Every row gives one point. Two turns around zero, p and q, are shown by what they do to some points. Where does a point land after both, in the order given? Backwards means that the second turn is done in reverse. Each puzzle has new turns, and all numbers are rounded.
In the rows, 128 means zero.

Turn p:
[184  81] -> [198 108]
[136 130] -> [134 133]
[129 150] -> [120 148]
[111 143] -> [106 135]
[ 80 135] -> [ 81 115]
Turn q:
[117  95] -> [108  99]
[119 195] -> [138 195]
[156 138] -> [158 130]
[149 105] -> [142 100]
[ 99 106] -> [ 94 115]
Where do these land?
p, then q: [112  99] -> [116  97]
p, then q: [156 149] -> [153 153]
p, then q backwards: [ 73 134] -> [82 97]
q, then p: [171 130] -> [170 136]

Turn p:
[104 152 112] -> [112 153 105]
[110 148 115] -> [117 149 110]
[121  76 108] -> [108  77 119]
[190 135 149] -> [189 123 152]
[113  76 148] -> [ 99  87 157]
[129 181 135] -> [143 179 124]
Turn q:
[104 160 118] -> [100 158 129]
[105 126 139] -> [113 125 148]
[200  96 154] -> [206 101 119]
[103 129 102] -> [ 94 126 116]
Where do these land?
q, then p backwards: [ 98 131 131] -> [105 119 145]
q, then p: [110 108  99] -> [ 96 110 113]
q, then p: [143 193 140] -> [160 187 118]
q, then p: [160  80 142] -> [152  75 139]

Turn p:
[182 108 124 114] -> [178 105 110 114]
[156 110 144 151] -> [164 119 145 144]
[101 135 120 171] -> [104 134 140 172]
[138  87 142  77] -> [141  94 138  72]
[117 182 149 153] -> [121 187 133 150]
[ 70 169 106 142] -> [ 64 158 118 151]
[132 105 112  87] -> [125  98 112  92]
Turn q:
[163 158 140 178] -> [171 169 122 163]
[151 113 100  84] -> [146  87 123  90]
[ 65 131 127 156] -> [ 70 146 109 154]
[141  81 122  98] -> [131  76 149 117]
[120 157 151 125] -> [122 163 137 117]
Where do these land?
p, then q: [142 125 168 136] -> [153 149 155 121]
p, then q backwards: [153 134 168 154] -> [167 138 161 144]
p, then q backwards: [125 157  73 129] -> [ 95 139  85 157]
p, then q: [162 160 152 104] -> [164 141 115  87]
p, then q backwards: [ 94 121 168  82] -> [111 141 159  69]
p, then q: [102 119  77 157] -> [ 94 113 105 176]
p, then q backwards: [119  81  89 134] -> [119  74  99 123]

Turn p:
[103 115 160 124] -> [ 87 116 125 129]
[151 202 171 136] -> [107 205 167 127]
[134  98 146 139] -> [116 106 135 155]
[130 101 103 104] -> [148  92 126 112]
[121 124  60 136] -> [181 120  87 116]
Turn q:
[131  96 145  93] -> [ 97 100 124 100]
[140 153 101 130] -> [148 159 135 120]
[ 94 139 165  61] -> [ 45 140 119 118]
[154 130 126 185] -> [178 114 151 155]
[120 122 102 171] -> [172 127 109 147]
Where do these land?
q, then p backwards: [126 124  83 148] -> [132 143  82 138]
q, then p: [117 100 167  62] -> [91 88 83 86]
p, then q: [ 71 107 116 164] -> [174 148  79 113]
q, then p backwards: [130 137 150 112] -> [126 128 156 122]
p, then q: [154 130  91 147] -> [157 126 166 116]
q, then p backwards: [175 179 139 104] -> [166 171 166 101]
p, then q: [123 118 150 160] -> [149 130 112 158]

Turn p:
[105 115 175 143 171  73] -> [113 125 200 132 153  84]
[178 159 111  81  89 123] -> [182 137 122 118  77 170]
[128 156 126 152 125 161] -> [104 154 105 150 123 142]
[114 105 139 179 151  85] -> [110 113 153 153 139  65]
[136 102 137 149 123 196] -> [106 110  88 161 162 164]
[100 119 121 121 102 149] -> [104 111 106 106 124 142]
[137 141  87  71 134 109] -> [179 147 121  78 117 130]
Turn q:
[147  99 101 163 132 122] -> [120  89 104 159 126 121]
[108 150 110 134  96 146] -> [118 146 112 118  88 141]
[143 152 120  84  98 148] -> [171 154 113  96 110 134]
[123 125 192 139 128  78] -> [131 134 202 161 141 130]
[102 151 117  51 104 118] -> [157 161 145  65 100  97]
[143 149 129 161 200 126] -> [ 95 146 107 162 189 114]
[129  71 126 164 138 157] -> [103  68 114 134 141 158]
Where do these land?
p, then q: [176 118 121  92 165  91] -> [183 133 127 167 171 134]
q, then p: [ 96 128 107 169 146 169] -> [ 92 132  89  83 141 116]
q, then p: [100 117 160 113 133  96] -> [113 120 179 130 136 143]
q, then p: [112  86  94 158 120 128] -> [113  76 109 108 132 107]
q, then p: [139 127 119  70 144 147] -> [184 145 140 107 136 138]
q, then p: [ 83 147 163 123 133  83] -> [ 89 138 189 129 114 142]
q, then p: [159 171  87 162 105 141] -> [125 145  71 143  83 105]
q, then p: [160 131 174 137  78 168] -> [129 133  86 172 141 186]

Turn p:
[117 149 163 157  85 163  61 167] -> [195 121 178 160 107 136  74 113]
[151 143 129 111 154  91  77 111] -> [142 144 108 121 171 170 122  91]
[ 96  57 110  87 140 140 159 102] -> [ 86  77 105 159 123 127 191 143]
[ 73 128 118 131  99 149 144 107] -> [ 96 116 123 170  88 121 112 143]
[ 87 134 111 134 140 166 160 157] -> [123  98 118 135 113  98 108 182]
[144 125 135 123 127  76 130 141] -> [116 141 136 114 164 111 132  96]
[216 171 106 155 121 101 106 143] -> [177 182 117  59 131 122 116  84]
[158 121 139 157 156 103 128 108] -> [136 175 126 120 153 135 155 130]
[108 125 142  98 131 163 187 116] -> [ 80  98 142 115 102 132 142 173]
Turn q:
[165 118 137  91 108 150 117  67] -> [ 97 138 114  78 160 166 156 104]
[ 35 100 138 142 172 149 123 135] -> [125  89 125 141  49 154  69 140]
[ 91 117 162 148 120  57 183 157] -> [146 122 207 150  72  94 152 140]
[136 104 150  95 168 138  92  97] -> [ 79  89 123  94 144 148 109 129]
[155  99 115 103 125 111 177 132] -> [111 118 129 135 118 102 183  99]
[117 100 105 137 109 145  95 157] -> [174  99  98 123 130 126 113 122]
[163 199 158 148 120 152 132 150] -> [130 177 123 155 166 133 139 191]
[166 172 118 103 111 140 117 109] -> [113 173 106 106 169 124 138 132]
[ 99 175 107 153 131 123 109 155] -> [154 158 123 148 123 106  80 149]
[153  96  92 160 116 114 136 121] -> [152 117 134 152 147 127 141  77]
Where do these land?
p, then q: [163 171 148 114 139 135 110  91] -> [112 149  72 107 131 152 127 154]
p, then q: [ 68 148 148 146 134  85 112 166] -> [123  96 165 144 155 128  59 142]
p, then q: [154  94 167 109 160 192 145 135] -> [128  91 107 146 108 124 201 164]
p, then q: [124 136  62 106 151 114 129 106] -> [133 139  90 131 112 105 105  71]
q, then p backwards: [138 174 114 106 134 149 147 180] -> [104 116  87 177 153 127 158 123]
q, then p: [183 118 142 147 141 137 156 136] -> [120 150 127 135 136  99 144 183]
q, then p backwards: [ 71 138 156 124  75 129 158 117] -> [179 142 142 159 106 180 135 100]
p, then q: [175 106 132 186  91 157  85 103] -> [134 192 137 138 180 152 184 136]
q, then p backwards: [ 98 103 127 156 150  89 130 121] -> [111 132 154 117  78 140 114 149]
q, then p: [106  93  85  88 105  92 109 125] -> [ 87 125 114 124 130 161 160  70]
